Each row is a point. Each copy is the shape, with its points in the same order, stretched, turned, moved and blurred by noise. Some copies are also mirrored. Which?

Shape (6 x 3):
| -0.24 | +0.18 | -0.13 |
| +0.05 | -0.12 | -0.11 |
| -0.34 | +0.55 | -0.34 |
| +0.58 | +0.28 | +0.16 |
| +0.79 | -0.13 | -0.08 |
| -0.03 | +0.19 | +0.33 |
Copy 1:
| +0.06 | -0.01 | +0.33 |
| +0.15 | -0.06 | -0.07 |
| +0.22 | +0.17 | +0.59 |
| -0.03 | +0.39 | -0.30 |
| +0.21 | +0.31 | -0.57 |
| -0.24 | +0.16 | +0.11 |
Copy 1 is: mirrored
Copy 2 (6 x 3):
| -0.14 | -0.18 | -0.09 |
| +0.01 | +0.27 | +0.07 |
| -0.23 | -0.46 | -0.42 |
| +0.97 | +0.18 | +0.15 |
| +0.76 | +0.85 | +0.15 |
| +0.31 | -0.40 | +0.30 |
Copy 2 is: mirrored
Copy 3 (6 x 3):
| -0.18 | +0.09 | -0.11 |
| +0.06 | -0.16 | +0.06 |
| -0.19 | +0.35 | -0.34 |
| +0.33 | +0.26 | +0.47 |
| +0.59 | -0.11 | +0.41 |
| -0.22 | +0.14 | +0.36 |
Copy 3 is: only turned
Copy 4, 6 rows:
| -0.24 | +0.01 | -0.34 |
| -0.26 | -0.02 | +0.05 |
| -0.14 | +0.17 | -0.63 |
| +0.33 | +0.47 | +0.27 |
| -0.01 | +0.47 | +0.62 |
| +0.26 | -0.12 | -0.11 |
Copy 4 is: mirrored

Shape (7 x 4):
| -0.03 | -0.04 | -0.24 | -0.13 |
| -0.08 | +0.15 | -0.06 | +0.46 |
| +0.02 | +0.07 | -0.25 | +0.38 |
| -0.04 | -0.29 | -0.21 | +0.23 |
| +0.28 | -0.17 | -0.28 | +0.12 |
| -0.07 | -0.28 | -0.23 | +0.08 |
| +0.42 | -0.17 | +0.99 | +0.49 |
Copy 1:
| +0.04 | +0.30 | -0.21 | -0.09 |
| +0.14 | +0.11 | +0.30 | +0.05 |
| +0.27 | +0.14 | +0.14 | -0.02 |
| +0.29 | +0.26 | -0.17 | +0.35 |
| +0.30 | +0.01 | -0.14 | +0.07 |
| +0.20 | +0.34 | -0.25 | +0.28 |
| -0.07 | -1.01 | +0.43 | +0.71 |
Copy 1 is: only turned
Copy 2 (7 x 4):
| -0.14 | -0.19 | -0.24 | +0.12 |
| +0.19 | +0.39 | -0.14 | +0.33 |
| +0.12 | +0.20 | -0.32 | +0.39 |
| -0.12 | +0.02 | -0.04 | +0.52 |
| +0.11 | -0.27 | -0.20 | +0.41 |
| -0.23 | -0.11 | -0.07 | +0.41 |
| +0.85 | +0.34 | +0.88 | +0.26 |
Copy 2 is: only turned
Copy 3:
| +0.22 | -0.18 | -0.02 | -0.24 |
| +0.23 | +0.53 | -0.16 | +0.22 |
| +0.31 | +0.31 | -0.23 | +0.19 |
| +0.45 | +0.15 | +0.10 | +0.09 |
| +0.32 | -0.20 | -0.09 | +0.12 |
| +0.39 | +0.04 | +0.15 | -0.06 |
| -0.46 | +0.48 | +0.53 | +0.85 |
Copy 3 is: mirrored
Copy 4, 7 rows:
| -0.32 | +0.17 | -0.08 | +0.07 |
| -0.02 | +0.33 | +0.50 | -0.25 |
| -0.20 | +0.43 | +0.32 | -0.07 |
| -0.27 | +0.23 | +0.50 | +0.13 |
| -0.18 | +0.38 | +0.15 | +0.31 |
| -0.34 | +0.13 | +0.32 | +0.12 |
| +1.12 | +0.01 | +0.86 | +0.21 |
Copy 4 is: only turned

Shape:
| -0.08 | -0.13 | -0.08 | +0.10 | -0.24 | +0.63 |
| +0.20 | -0.04 | -0.24 | +0.20 | +0.20 | +0.79 |
| -0.23 | -0.39 | +0.58 | +0.16 | +0.48 | -0.20 |
| +0.13 | +0.45 | +0.07 | +0.20 | -0.19 | -0.47 |
| -0.26 | -0.30 | -0.17 | +0.23 | +0.47 | -0.11 |
| +0.16 | +0.23 | +0.42 | -0.07 | -0.39 | -0.57 |
| +0.07 | +0.02 | -0.01 | +0.05 | -0.45 | -0.24 |
| -0.07 | +0.20 | -0.10 | -0.02 | -0.28 | +0.65 |
| -0.25 | +0.23 | +0.03 | +0.07 | -0.05 | +0.43 |
| +0.00 | +0.03 | -0.09 | -0.23 | +0.21 | -0.25 |
| -0.05 | +0.26 | +0.18 | +0.15 | -0.27 | -0.24 |
Copy 1, 11 rows:
| -0.57 | -0.24 | -0.30 | -0.41 | -0.04 | +0.46 |
| -0.81 | -0.24 | -0.45 | -0.66 | +0.10 | -0.06 |
| +0.39 | -0.61 | +0.18 | +0.35 | -0.26 | -0.51 |
| +0.12 | +0.77 | +0.02 | +0.42 | -0.39 | -0.13 |
| +0.44 | -0.26 | -0.35 | +0.15 | +0.19 | -0.38 |
| +0.28 | +0.62 | +0.40 | +0.35 | -0.62 | +0.08 |
| +0.20 | +0.44 | -0.04 | +0.05 | -0.40 | +0.36 |
| -0.80 | +0.03 | -0.17 | -0.33 | +0.08 | +0.49 |
| -0.57 | -0.03 | -0.08 | +0.03 | +0.12 | +0.21 |
| +0.32 | +0.24 | +0.11 | -0.01 | +0.18 | -0.17 |
| +0.00 | +0.41 | +0.07 | +0.35 | -0.36 | +0.11 |
Copy 1 is: mirrored
Copy 2:
| +0.45 | +0.34 | +0.16 | -0.21 | -0.21 | +0.42 |
| +0.15 | +0.68 | +0.39 | -0.36 | +0.13 | +0.62 |
| +0.08 | -0.31 | +0.49 | +0.38 | +0.85 | -0.18 |
| -0.59 | -0.11 | -0.32 | +0.18 | -0.18 | -0.17 |
| +0.03 | +0.03 | +0.01 | -0.18 | +0.79 | -0.12 |
| -0.43 | -0.58 | -0.13 | +0.31 | -0.34 | -0.16 |
| -0.13 | -0.29 | -0.31 | +0.07 | -0.30 | +0.07 |
| +0.34 | +0.39 | +0.22 | -0.26 | -0.44 | +0.40 |
| +0.21 | +0.34 | +0.24 | -0.17 | -0.08 | +0.00 |
| -0.30 | -0.26 | +0.11 | -0.43 | +0.26 | -0.01 |
| -0.21 | -0.11 | -0.14 | +0.22 | -0.21 | -0.13 |
Copy 2 is: mirrored
Copy 3, 11 rows:
| -0.61 | -0.36 | +0.29 | -0.24 | -0.35 | -0.06 |
| -0.46 | -0.77 | -0.09 | -0.08 | -0.04 | -0.02 |
| +0.75 | +0.10 | -0.03 | -0.43 | -0.37 | +0.33 |
| -0.05 | +0.50 | -0.13 | +0.68 | -0.18 | -0.22 |
| +0.00 | +0.06 | -0.28 | -0.29 | -0.22 | +0.74 |
| +0.21 | +0.69 | +0.11 | +0.32 | -0.26 | -0.68 |
| -0.37 | +0.51 | -0.02 | +0.22 | -0.40 | -0.22 |
| -0.61 | -0.43 | +0.45 | +0.04 | -0.18 | -0.15 |
| -0.18 | -0.39 | +0.37 | +0.17 | -0.19 | +0.18 |
| +0.09 | +0.36 | -0.08 | -0.06 | -0.01 | +0.10 |
| -0.07 | +0.28 | +0.10 | +0.44 | -0.34 | -0.25 |
Copy 3 is: mirrored

Shape, 11 rows:
| -0.10 | -0.09 | +0.27 | -0.19 | +0.00 | +0.60 | +0.68 | -0.30 |
| -0.10 | -0.05 | -0.01 | +0.16 | -0.15 | -0.17 | -0.49 | +0.40 |
| -0.19 | -0.07 | +0.04 | +0.28 | +0.19 | +0.29 | -0.44 | -0.31 |
| +0.08 | -0.15 | +0.31 | -0.01 | -0.03 | +0.09 | -0.03 | -0.27 |
| -0.46 | +0.47 | +0.25 | +0.15 | -0.19 | -0.33 | -0.23 | -0.45 |
| -0.32 | -0.12 | -0.13 | +0.36 | -0.13 | -0.16 | +0.14 | -0.39 |
| -0.11 | -0.10 | +0.17 | +0.44 | -0.26 | -0.32 | -0.32 | +0.73 |
| -0.18 | -0.03 | +0.15 | -1.06 | -0.12 | -0.07 | -0.23 | -0.43 |
| +0.14 | +0.24 | -0.18 | +0.36 | +0.08 | +0.08 | +0.52 | +0.51 |
| +0.09 | +0.09 | +0.18 | +0.47 | -0.11 | -0.42 | -0.25 | -0.49 |
| -0.78 | +0.20 | +0.29 | -0.67 | +0.64 | -0.35 | +0.37 | -0.11 |
Copy 1, 11 rows:
| +0.27 | -0.52 | -0.09 | +0.41 | -0.22 | +0.06 | -0.14 | -0.07 |
| -0.33 | +0.44 | +0.41 | -0.01 | +0.01 | +0.13 | -0.21 | +0.17 |
| -0.05 | -0.02 | -0.23 | -0.24 | -0.08 | +0.41 | -0.28 | +0.13 |
| +0.00 | -0.12 | +0.06 | -0.04 | +0.02 | +0.16 | -0.04 | -0.18 |
| -0.59 | -0.07 | -0.30 | -0.12 | -0.09 | +0.25 | +0.46 | +0.29 |
| -0.46 | -0.02 | -0.26 | -0.20 | -0.12 | -0.24 | -0.16 | +0.04 |
| -0.59 | +0.45 | +0.70 | +0.24 | +0.13 | +0.05 | -0.30 | -0.02 |
| +0.43 | +0.01 | +0.08 | -0.10 | -0.53 | +0.21 | +0.63 | +0.17 |
| -0.11 | +0.12 | +0.02 | +0.59 | +0.32 | -0.40 | -0.48 | +0.16 |
| -0.58 | -0.06 | -0.25 | -0.42 | +0.32 | +0.01 | +0.08 | -0.08 |
| +0.12 | +0.24 | -0.51 | +0.57 | -0.68 | +0.12 | +0.58 | -0.06 |
Copy 1 is: mirrored
Copy 2:
| -0.36 | -0.14 | +0.72 | -0.60 | -0.42 | +0.36 | +0.25 | +0.24 |
| +0.15 | +0.06 | -0.47 | +0.34 | +0.22 | -0.17 | -0.05 | +0.05 |
| -0.59 | +0.21 | -0.21 | +0.16 | +0.00 | -0.32 | +0.24 | +0.05 |
| -0.17 | +0.00 | +0.09 | -0.11 | -0.34 | -0.21 | +0.11 | +0.03 |
| -0.17 | +0.74 | -0.17 | +0.13 | -0.43 | -0.12 | +0.22 | -0.30 |
| -0.01 | +0.53 | +0.24 | +0.37 | -0.06 | -0.33 | +0.26 | +0.03 |
| +0.53 | +0.18 | -0.52 | +0.42 | +0.14 | -0.24 | -0.26 | +0.28 |
| -0.46 | -0.49 | +0.10 | -0.15 | -0.67 | +0.57 | +0.45 | -0.71 |
| +0.45 | +0.18 | +0.10 | -0.39 | +0.34 | +0.05 | +0.29 | +0.42 |
| +0.10 | +0.59 | -0.05 | +0.29 | -0.19 | -0.69 | +0.08 | -0.11 |
| -0.18 | -0.18 | -0.01 | -0.24 | -0.94 | +0.38 | +0.98 | +0.07 |
Copy 2 is: only turned

Shape, 12 rows:
| -0.22 | +0.19 | +0.14 | +0.54 | +0.01 | +0.12 | -0.32 | -0.16 | -0.06 |
| +0.32 | +0.34 | -0.31 | +0.14 | -0.47 | -0.32 | -0.10 | +0.12 | -0.38 |
| -0.71 | +0.00 | +0.02 | -0.31 | +0.11 | -0.13 | +0.07 | -0.12 | +0.41 |
| +0.34 | +0.23 | -0.01 | +0.32 | -0.15 | -0.41 | -0.05 | +0.23 | -0.59 |
| +0.29 | -0.03 | -0.63 | +0.15 | -0.02 | -0.15 | -0.15 | +0.23 | -0.05 |
| +0.20 | +0.32 | +0.10 | +0.25 | -0.30 | -0.44 | -0.51 | -0.02 | -0.27 |
| -0.11 | -0.36 | -0.07 | -0.39 | +0.20 | -0.18 | +0.40 | +0.18 | +0.06 |
| -0.69 | +0.29 | +0.21 | -0.20 | -0.06 | +0.50 | -0.19 | +0.03 | +0.22 |
| +0.03 | +0.03 | +0.42 | +0.36 | -0.46 | -0.32 | -0.24 | +0.39 | +0.01 |
| -0.10 | +0.22 | +0.19 | -0.26 | +0.23 | -0.09 | +0.28 | +0.15 | +0.49 |
| -0.13 | -0.19 | +0.25 | -0.35 | -0.10 | +0.08 | +0.31 | -0.25 | +0.41 |
| +0.03 | +0.04 | -0.68 | +0.01 | -0.13 | -0.32 | +0.72 | +0.02 | +0.03 |
Copy 1 (12 x 9):
| +0.23 | -0.10 | +0.25 | -0.01 | +0.22 | -0.16 | -0.35 | -0.25 | -0.57 |
| +0.25 | -0.44 | +0.27 | -0.18 | +0.36 | -0.01 | -0.27 | -0.04 | +0.43 |
| -0.02 | +0.76 | -0.20 | +0.27 | -0.08 | -0.30 | +0.54 | +0.18 | -0.17 |
| +0.16 | -0.74 | +0.23 | -0.30 | +0.23 | -0.17 | -0.06 | +0.08 | +0.11 |
| +0.48 | -0.32 | +0.23 | +0.09 | -0.14 | +0.00 | +0.00 | -0.12 | +0.49 |
| +0.32 | -0.58 | +0.03 | -0.57 | +0.48 | -0.20 | -0.32 | +0.08 | +0.02 |
| -0.14 | +0.35 | -0.20 | +0.18 | -0.55 | -0.11 | +0.70 | +0.24 | +0.33 |
| +0.06 | +0.97 | -0.01 | +0.45 | -0.06 | -0.13 | +0.00 | +0.36 | -0.61 |
| +0.13 | -0.26 | +0.12 | -0.77 | +0.12 | -0.55 | -0.03 | +0.14 | +0.16 |
| +0.20 | +0.58 | +0.12 | -0.09 | -0.23 | +0.22 | +0.56 | +0.42 | +0.07 |
| -0.17 | +0.63 | -0.13 | -0.13 | -0.40 | +0.23 | +0.31 | -0.07 | +0.23 |
| +0.10 | +0.07 | +0.45 | +0.42 | -0.15 | +0.03 | +0.43 | -0.45 | +0.71 |
Copy 1 is: mirrored
Copy 2:
| +0.24 | -0.02 | +0.40 | -0.49 | +0.01 | +0.15 | -0.22 | +0.01 | +0.32 |
| -0.40 | +0.80 | +0.34 | -0.09 | +0.06 | -0.05 | -0.25 | +0.16 | -0.06 |
| -0.07 | -0.85 | -0.40 | -0.30 | -0.19 | -0.36 | +0.04 | +0.15 | +0.48 |
| -0.01 | +0.95 | +0.45 | +0.15 | +0.06 | -0.04 | -0.42 | +0.31 | +0.03 |
| -0.30 | +0.51 | -0.08 | +0.31 | -0.33 | +0.33 | -0.24 | -0.38 | -0.02 |
| -0.25 | +0.68 | +0.56 | -0.29 | +0.57 | +0.35 | -0.16 | +0.32 | +0.21 |
| +0.08 | -0.11 | -0.42 | +0.60 | -0.36 | -0.42 | -0.24 | -0.18 | -0.11 |
| -0.18 | -1.19 | +0.01 | -0.34 | -0.37 | +0.01 | +0.02 | +0.20 | +0.57 |
| +0.17 | +0.34 | +0.20 | -0.08 | +0.29 | +0.12 | -0.19 | +0.83 | +0.09 |
| +0.03 | -0.54 | -0.06 | +0.21 | -0.12 | -0.12 | +0.46 | +0.18 | +0.51 |
| +0.10 | -0.36 | -0.12 | -0.04 | +0.05 | -0.46 | +0.17 | +0.00 | -0.10 |
| -0.21 | +0.34 | -0.33 | +0.08 | -0.68 | -0.96 | -0.07 | -0.22 | -0.01 |
Copy 2 is: only turned
